Rows are points. To make a cloud, some directions were put in groups of two or more. Within a group, all points are equally far from the middle, so they leave a hole (a ring in 2 directions, a hollow ball in 3). The other directions are filled evenly. Then the cloud was stretched, turned, moved and blurred a little. How many holes are there, and how many directions does each take, smallest first?
In the rows, 128 means zero.

Cloud (21 x 3)
[[109  93 121]
 [161 108 165]
 [129  79 124]
 [130  80 150]
 [156  85 150]
 [113 114 102]
 [105  95 132]
 [111  98 112]
 [148 137 181]
 [160  82 141]
 [133 156 158]
 [178  92 133]
 [ 96  92 164]
 [108  87 171]
 [103  91 149]
 [ 92 114 136]
 [139 104 193]
 [142  97 182]
 [136  95 184]
 [110 161 163]
 [130 106 205]]
Holes: 1 (2)

Cloud (28 x 4)
[[122 121 195 112]
 [123 186 123 104]
 [106 150  97  99]
 [104 140  95 130]
 [142  94 174 180]
 [147  70 128 137]
 [ 85 142 127 140]
 [117  68 121 135]
 [167 155  88 109]
 [ 98 155 117  90]
 [147 133 183  89]
 [150 170 176 142]
 [ 98 193 152 107]
 [ 94 108  91 140]
 [155 151 145 147]
 [147 139  79 141]
 [133 109 149  83]
 [124  82 118 107]
 [121  95 188 154]
 [ 94 147 157  78]
 [135 117  79 184]
 [ 95 197 157 101]
 [117 112 165 100]
 [126 157  91 120]
 [121 110 175 110]
 [ 95  90  77 150]
 [117  71 153 158]
 [ 98 183 147 125]]
Holes: 1 (2)

Cloud (54 x 6)
[[142 110  99 186 126  86]
 [169 132 102 155  75  97]
 [119 115 174 128 178 131]
 [129  56 103 164 119 143]
 [179 140 112 178  93 127]
 [115 146 145 193 136 139]
 [103 135 115 112  73  85]
 [179  95  94 134 154 150]
 [129  82 145 122 141  78]
 [168 119 122 190 158 132]
 [178 114 129 161  94 166]
 [156  97 112 142 161 176]
 [120  93  93  97  98 100]
 [183 108  91 124  91 131]
 [105 139 118 184 152 133]
 [176  90 100 150 158 152]
 [ 97 115 112 139 141  66]
 [175 129 178 179  92 120]
 [175 106 118 146 110 177]
 [102  69  82 158 134 128]
 [ 93 142 111 177  93 135]
 [124  71  83 161 136 117]
 [160  63 113 160 119 152]
 [ 92 103  92 150  81 149]
 [165 154 119 154 156 106]
 [158 105 157 181  71 122]
 [173 107 170 108 132 149]
 [150 107 169 108 159 149]
 [173 139 163 151 131  64]
 [ 97 103  78 102 126 134]
 [ 96 138 165 150  87  69]
 [177 119 140  80 150 126]
 [168 112  96 112 162 150]
 [ 95 106 151 102  99 118]
 [109 134 181 152 169 112]
 [ 97 154  99 134  87 103]
 [ 86 142 102 182 111 111]
 [ 82 128 166 185 137 110]
 [ 77 112 156 189 142 111]
 [146  86 171 179 145  95]
 [143 159 104 114 101 135]
 [170 149 173 138 159  85]
 [135 160 102 125 100 136]
 [150 140 152 110 181 102]
 [ 85  85 125 155 155 153]
 [ 84  73 138 146 139 140]
 [169 101 108 184 154 121]
 [154  96 133 211 137 115]
 [111 100 157 134 167 155]
 [185 122 115  85 126 131]
 [107 107 134 136 112 173]
 [167  87 133 190 158 136]
 [155 113  91 162  66 114]
 [166  96 121 195 153 128]]
Holes: 3 (2, 2, 2)
